Each row of a before or after table is a point. The points were changed in one or more steps. Then noise was added and the rows were shuffled. The steps act on how far a point lies along the listed directions, d1 being the first. Name the steps. A step turns or swaps two directions, mirrors them in a line or flattens them onto one, adds a multiple of one to another, or multiplies one. Angles are multiples of 10 degrees, from the lower direction toward the higher: turns from -170 to 170, lines from 10 to 170 but not 90. Use the fewest steps. Two steps may share a direction if one is a turn and the other turns, adds or multiplies; they go together, in the order done. Otherwise the lowest direction goes first.
(in the rows, 128 means zero)

Directions:
(1): [157  83]
(2): [173 157]
Before (12 x 2)
[[106 128]
 [146 110]
 [191 143]
 [158 110]
 [ 89 128]
 [112  84]
 [103 225]
 [208 176]
 [104 126]
 [112 108]
 [121  77]
 [120  88]]
After (12 x 2)
[[119 150]
 [168  73]
 [ 80 132]
 [209 187]
 [117 104]
 [ 89 125]
 [119 145]
 [124  97]
 [104 136]
 [118 164]
 [197  68]
 [ 77 117]]
Steps: turn d1 and d2 by -70 degrees

Directions:
(1): [ 94 115  68  98]
(2): [149  64 145  98]
Before (14 x 4)
[[171  94 155 144]
 [109 154  81 151]
 [178 116 226 132]
 [151  70 141  99]
 [103  40 112  76]
 [107  73 115 106]
 [151 143 171 171]
 [155 160 163 151]
 [117 170  92 119]
 [122  56 101  77]
 [134  71 192 103]
 [166 126 178 142]
 [177 152 167 158]
 [105 140  84 116]]
After (14 x 4)
[[108 181  98 142]
 [107  69  84  78]
 [ 85  57  85  75]
 [111 150  71 143]
 [154  95 155 115]
 [131 184 130 151]
 [100  77 105 104]
 [134 191 106 157]
 [166  99 160 151]
 [ 74 215  82 133]
 [100 115  71  99]
 [172 120 167 119]
 [113 177 120 171]
 [ 55 143  83 103]]
Steps: swap d1 and d2

Directions:
(1): [166 135  53 167 109 100 127  86]
(2): [126 137 153 148 121 197 153  58]
(3): [165  58 164 188 134 125 118 141]
(4): [145  65 100  63 162 142 118  98]
Before (13 x 8)
[[136 117  70  97 135  89 133 142]
 [144  92 116 159 110 133 124 117]
 [125 151  91 122 122 136 132 104]
 [141  85 102  85 154 122 108 122]
 [154 104 123 170 117 107 133 116]
 [138 107 107  94 150 117 118 134]
 [125 172 111 142 104 124 154 103]
 [122 117 189 127 136 159 143 112]
 [150  62 171 156 138 140 112 137]
 [148  82 118 140 136 108 102 150]
 [123 112 114  88 138 136 109 110]
 [132  74 149 111 145 133 127 133]
 [156 145 106 188 108 130 128 102]]
After (13 x 8)
[[164 131 113 200 109 129 126 104]
 [164  51 133 166 139 107  98 156]
 [171  77 137 194 119 105 128 121]
 [117 123 107  76 135 138 110 109]
 [127 134  60  85 133  90 137 138]
 [142  83 104  84 155 123 107 121]
 [129 102 195 140 137 160 140 112]
 [179   7 200 202 142 137 105 149]
 [114 174  78 102 121 136 135 101]
 [113 195  99 124 104 123 157  99]
 [157  65 129 181 113 131 117 123]
 [138 111 106  90 149 118 120 134]
 [144  51 160 133 147 132 125 138]]
Steps: multiply d3 by 2

Directions:
(1): [176 131 136 107  71  59 123 157  93]
(2): [130 148 198 131 163 129  68 109  79]
(3): [142  72 161 100  75 168  88 114 168]
(4): [140  72  87 169 141  88 100  68 116]
(5): [ 86 181  97 160  64 143  87 111 116]
Before (8 x 9)
[[123 134  62 171  99  84 116  95 115]
 [143 128 196  84 143 160 114 140 141]
 [169 142 139 110 165 127 129 147 106]
 [124 103 160 115  97 146  77 146 125]
 [194 154 109 111 164  90 175 113 115]
 [152 110   7 154  38  14 137 140  81]
 [115  68 131 104  87 189 106 145 188]
 [142 194 112 123 130 110 153 164 105]]
After (8 x 9)
[[110  98  93 138 144 141 139 145 151]
 [171 157  90 130  90 114 116  83 123]
 [128 115 148 124 141 118 106 154 108]
 [149 169  98  64   9  95 178 240 120]
 [158 127 112 138 134 122  91 108 104]
 [143 103 135 143 163 106  92  80 111]
 [176 108 122 115 139 104 135 129 127]
 [125 177 137  95  88 146 158 179 145]]
Steps: multiply d3 by 0; turn d4 and d5 by 130 degrees

Directions:
(1): [111 131  98 196 125 154 157 157 121 139 151 219]
(2): [ 47  96 157  88 118 190 107 149  87 104 122 137]
(3): [133 174 136 122  57 133  86 157 178 113  67 156]
(4): [107 143  62 136 130 122 126 218 128 124 142  67]
(5): [120 202  71  92 178 144 126  94  93 116  91 148]
(6): [176 155 173 184 163 171  91 147 101  74 132 107]
Before (12 x 12)
[[ 60 171 138  60 105 155 110  94 134 126  98 196]
 [171 113  98 173 152 118 158 138  74 119 176 152]
 [124 109 114  84 148 100 136  49 133 123 112 162]
 [125 107 217 129  75 130  88 172 160  94 121 114]
 [ 62  93 133  42  89 124 121 104  98 162 114 133]
 [ 62 119  87 143 171 132 146 176  90 132 187 119]
 [ 72 183 104  54 116 133 105 143 145 134 106 162]
 [115 173 131 165 138 190 100 173 115  80  94 201]
 [190 154 107 148 181 138 148 132  92 123 172  98]
 [113  49 132 214 136 188 142 211  66 101 180 164]
 [ 87  55 182 108  80 141 120  98 151 143 119 146]
 [104 101 119 160  71 139 120 198 135 124 175 196]]
After (12 x 12)
[[118 161 112  77 173  95 153  64 136 165 150 166]
 [139 144  54 121 168  89 130 136 135 106 128  89]
 [151 151 110 163  85 144 105 195 102  91 125 168]
 [126  79 132 160  86 120 149 133 130 155 189 218]
 [ 76  64 122 156  35 171 130 206 135 127 113 224]
 [135 115  77  79 104  53 151 107 138 188 130 109]
 [ 70 103 121 117 173 178 156 111  86 128 136 216]
 [ 92 142  68  86 177  95 180  82 121 166 172 138]
 [ 96  45 203  97 122 114 144 123 121 136 173 114]
 [147 177 141 118 108 189  95 172 120  90 106 133]
 [ 88 172 120 125  70 116 108 143 173 131  98 202]
 [107  52 100 129 119  89 157 137 157 174 157  86]]
Steps: turn d2 and d6 by -70 degrees; turn d3 and d4 by -140 degrees

Directions:
(1): [ 92  45  92 152 126 131  88 167 120 159 112  87 160 136 191 178 112  86]
(2): [103  87 176 141 158 192 172  89 172  89 134 126 102 144 138  94  79  60]
(3): [192 110 136 183 178 119 151 188 198 132 140  93 100 147  95 169 122 166]
(4): [121 139 218 180 166 130 111 129 124 192 145 183 168  95 176 118 133 152]
Before (11 x 18)
[[160 103 203 177 198 169 148 107 164 117 127 148 109 136 119 114 115 122]
 [139 121 171 125 164 161 159 118 139 102 148 123 110 129 127 108  92  93]
 [159  88  95 139 116  74  88 205 145 175 119 114 137 129 120 192 148 190]
 [118 125 164 149 147 155 131 114 160 111 135 136 106 140 119  98 123  98]
 [146 179 126  85 108  73 152 111  79 134 113 167 145  90  91 109 177 178]
 [134 216  81  59  66  89  86 109  63 142  98 148 122 121  86 108 178 174]
 [124 151 118 133 106  74  89 163 103 173 121 153 176 104 145 167 175 197]
 [ 91 100 184 134 148 166 147  87 132 137 134 148 129 115 172 103 118  66]
 [115 184  52  63  75  80  47 125  49 138 113 152 176 116 146 125 184 171]
 [143 178  32  78  72  71  59 150  70 127 104 121 143 102  99 147 195 167]
 [142 105 123 154 155 159 126 134 160  85 142  91  88 164 143 125  90  90]]
After (11 x 18)
[[ 86  92 135 106 129 172 157  77 129  99 127 125 106 126 149 101 111  44]
 [128  98 143 147 123  90  82 179 130 193 122 154 160 109 159 170 140 174]
 [103 153  96 106  83  83  92 146  85 155 117 149 170 109 146 151 177 177]
 [134 125 170 123 157 159 149 111 128 109 142 128 117 127 132 104  93  89]
 [183 212  45  74  78  69  95 157  96 134 104 112 102 142  47 145 185 204]
 [157 169   7  64  86  75  71 165  93 101 108  99 140 148  96 159 181 181]
 [118 126 202 145 168 164 132  71 118 125 121 184 133 121 140  90 122 109]
 [142 103 165 180 177 165 118 130 165 113 146 114 103 155 163 121  89  97]
 [109 138 160 138 139 154 126 106 146 110 135 140 112 136 122  87 128  97]
 [165 185  91  77  99  48 141 132  79 127 108 146 137  98  69 126 190 198]
 [183 165  34 116 100  62  77 189 113 129 113  96 129 114  81 175 196 193]]
Steps: add 0.5 times d1 to d2; turn d3 and d4 by 70 degrees

Directions:
(1): [107 111  71 116  53 110 140 137 150 197 134 163 127 118 203 151 195 156
 124 148]
(2): [195  60 112 123 136 114 117 114 125 130 185 127 162  52  56 144 179 125
 131 150]
(3): [171 114 127 111  80 147  66 128 167 147  39  62 124 132 122 146 138  66
 167 127]
Before (14 x 20)
[[ 63 149  67 115  65 105 156 140 142 211 158 180 124 142 249 145 172 187
  113 129]
 [ 60 175 128 137 142 119 186 126 112 152 159 187  99 182 209 123  94 174
  103 128]
 [ 70 141  95 127  69 107 161 149 140 178 140 178 104 163 229 138 167 180
  119 123]
 [ 70 120  80 116  89  93 184 142 117 178 181 193 142 105 181 122 189 184
  112 150]
 [103 144  85 124  76  95 148 124 145 175 107 139  92 135 181 128 175 142
  132 136]
 [167  96 124 119 116 147  99 113 156 118 121 101 145  74  91 146 162  88
  149 153]
 [ 70 145  98 130  91 122 141 130 129 188 121 166 112 159 233 128 166 151
  120 146]
 [153 104 123 125 145 132 131 104 133 131 144 118 141 108 116 149 157 136
  136 133]
 [ 85 139  86 144 104 131 137 141 150 180 151 160 112 149 178 140 146 155
  128 159]
 [203  72 109 105  78 138  56 133 152 131  69  75 133  94  98 156 169  68
  157 134]
 [101 161 121 120  92 128 125 142 153 145  89 126 117 159 171 136 118 114
  139 120]
 [150 135 113 137 112 114 134 138 120 133 126 131 139 104 136 131 143 124
  125 115]
 [ 69 134  87 135  59 106 151 136 136 175 128 189 114 133 227 152 175 170
  110 146]
 [112 146 118 133 122 143 162 145 114 116 131 140 133 142 144 126 111 153
  118 119]]
After (14 x 20)
[[128 116 104 122 134 111 138 121 122 155 192 148 150  97 134 134 153 160
  120 126]
 [106 103  99 120 129  97 178 133 105 146 199 177 155  77 117 119 177 169
  117 152]
 [130 149 136 122 121 130 117 136 143 119 104 110 130 139 124 133 111 102
  141 119]
 [122 145 122 135 135 143 162 141 112 109 133 137 135 135 125 125 109 147
  118 118]
 [124 104 118 142 118 109 136 123 118 126 158 163 137  92 129 147 158 147
  114 144]
 [121 121 106 148 139 134 129 130 139 151 170 143 125 127 117 136 137 142
  130 162]
 [140 124 106 129 116  99 138 117 134 142 128 120 109 107 113 124 163 126
  137 134]
 [142 110 116 124 132 130 131 106 136 142 137 124 135 116 138 152 159 141
  134 132]
 [120 117 129 134 148 126 125 117 113 143 149 140 134 122 140 122 149 129
  125 144]
 [187  81  98 104  64 137  61 139 157 143  63  82 125 104 123 158 174  76
  157 137]
 [151 135 112 138 114 113 134 139 122 133 126 132 141 100 132 130 142 124
  128 113]
 [ 97 155 148 141 186 124 174 116 100 118 178 168 113 155 139 119  80 157
  107 126]
 [127 111 129 133 128 113 147 133 120 127 171 151 129 124 129 130 150 159
  125 124]
 [146 108 112 118  95 146 107 120 161 134 112 109 135  91 129 147 169  97
  146 152]]
Steps: flatten d1 and d2 onto the line at 50 degrees

Directions:
(1): [ 89 103 109 153 106  96 185  82 101 204 123 152 134 137  95 166 147 119
 102  88 162  97 176 209 110 114  84  71 193 142  91  93]
(2): [170 123 187  79 136 142 190 199 126  65 209 109 156 181 158 131 148 106
 106 115 173 128 176 142 120 187 119 111 181 104 149 116]
(3): [139 120 114 114  67 187 153  88 110 166 164 130 190  91 164  65 134  66
 156 125 144 139 132  73  64 108  52 100  77 113 144 139]
(4): [127 129 122 108 172 108  94 115  65 149 145 129 150 178  96  68  99 129
  86 171 194 138  67 192 160 123  73 152 122  90 136 209]
Before (12 x 32)
[[ 96 132 106 142 127 110  94  84 114 160 100 130 128 111 119 115 110 128
  132 150 107 135  96 122 122  86 114 136 109 131 118 145]
 [148 127 152 118 144 131 114 133 132 102 116 124 127 136 139 117 122 152
  132 157 110 132 121 110 135 138 145 152 125 125 134 130]
 [123 136 125 113 143 116 136 128 109 129 144 118 139 144 134 110 109 123
  110 137 150 122 122 157 137 128 117 125 149 118 129 154]
 [118 120 133 125 114 139 140 116 136 142 133 120 148 121 143 121 128 117
  138 124 144 126 135 122 125 124 102 131 133 117 119 127]
 [146 139 145 130 152 122 104 161 144  91 132 121 113 141 130 132 125 148
  117 132 116 121 128 123 148 139 160 147 129 119 136 140]
 [110 126 103 135 107 135 121  96 136 158 113 137 133 106 132 112 135 123
  153 124 114 136 116 122 123 101 118 120  97 145 131 124]
 [168 143 152  96 140 151  88 164 161  65 142 112 123 114 155  95 110 129
  156 166  85 144  90  48 133 139 170 192  67  99 158 147]
 [125 124 126 119 138 124 126 127 115 131 131 123 154 144 120 107 124 119
  121 142 156 137 122 152 132 122 107 124 148 107 124 155]
 [107 132 118 140 162 101  94 148 129 120 101 135  99 155  98 161 119 158
  109 132 115 121 101 156 164 130 157 157 147 151 120 142]
 [105 127  91 151 126 108  96  71  96 188  84 131 141 110  99  96 107 117
  129 145 129 124  82 106 135  99 101 135  80 139 130 166]
 [112 135 121 144 114 140 128 111 130 152 116 130 117 107 130 121 127 139
  127 123 128 131 134 145 126 122 126 115 128 138 121 140]
 [142 147 134 116 141 151 105 133 141 103 121 121 135 110 151 115 119 140
  146 159 105 144 104  78 113 129 148 146  82 130 142 140]]
After (12 x 32)
[[139 130 142 119 119 143 141 150 156  95 134 115 144 117 151 133 136 121
  147 126 117 136 153 100 113 134 144 120 145 121 134 117]
 [137 139 144 110 122 134 153 158 146  93 151 111 128 127 165 135 125 122
  133 120 120 121 156 109 123 144 153 119 150 133 134 115]
 [ 75 135  45 199  95 117  51  22 139 216   9 142 108  30 100 113 103 133
  180 139  45 123  61  36 123  47 144 146  20 179 112 138]
 [158 136 143  86 162 131  81 141 111  97 154 116 143 156 126  62  96 128
  118 185 145 147  58 113 149 134 117 195  83  76 155 193]
 [ 89 127  72 156 103 127  92  56 128 195  79 146 125  85 115 104 125 132
  161 133  99 136  91 119 126  70 111 125  71 153 117 136]
 [105 138 109 156 107 138 116  97 136 166  96 132 110  92 123 124 123 144
  135 122 113 130 124 136 126 106 132 121 112 146 115 139]
 [130 144 118 116 153 138  91 107 114 136 116 129 142 125 129  91 107 144
  129 173 133 143  79 112 122 116 117 153  80 119 139 169]
 [146 129 149 117 152 125 116 132 121 107 119 124 132 148 133 113 121 153
  120 163 126 132 113 128 144 138 137 151 134 118 134 142]
 [120 119 135 125 108 144 149 119 139 137 138 120 152 118 149 120 127 115
  142 123 145 126 138 114 117 127 101 132 130 119 119 122]
 [ 98 136 107 157 164  98  81 145 146 122  74 139  77 136  99 179 118 172
  122 131  85 120 102 141 169 120 184 166 134 166 113 125]
 [ 70 139  66 178 108 108  54  42 134 192  39 140 106  62 112 124 104 139
  162 152  56 133  76  84 117  51 139 145  65 158 105 137]
 [150 137 151 123 168 116 111 174 133  88 144 119 116 159 122 131 124 151
  100 137 138 122 129 145 158 148 151 148 147 107 137 145]]
Steps: mirror d1 and d4 in the line at 160 degrees; multiply d2 by 2.5; multiply d3 by 1.3
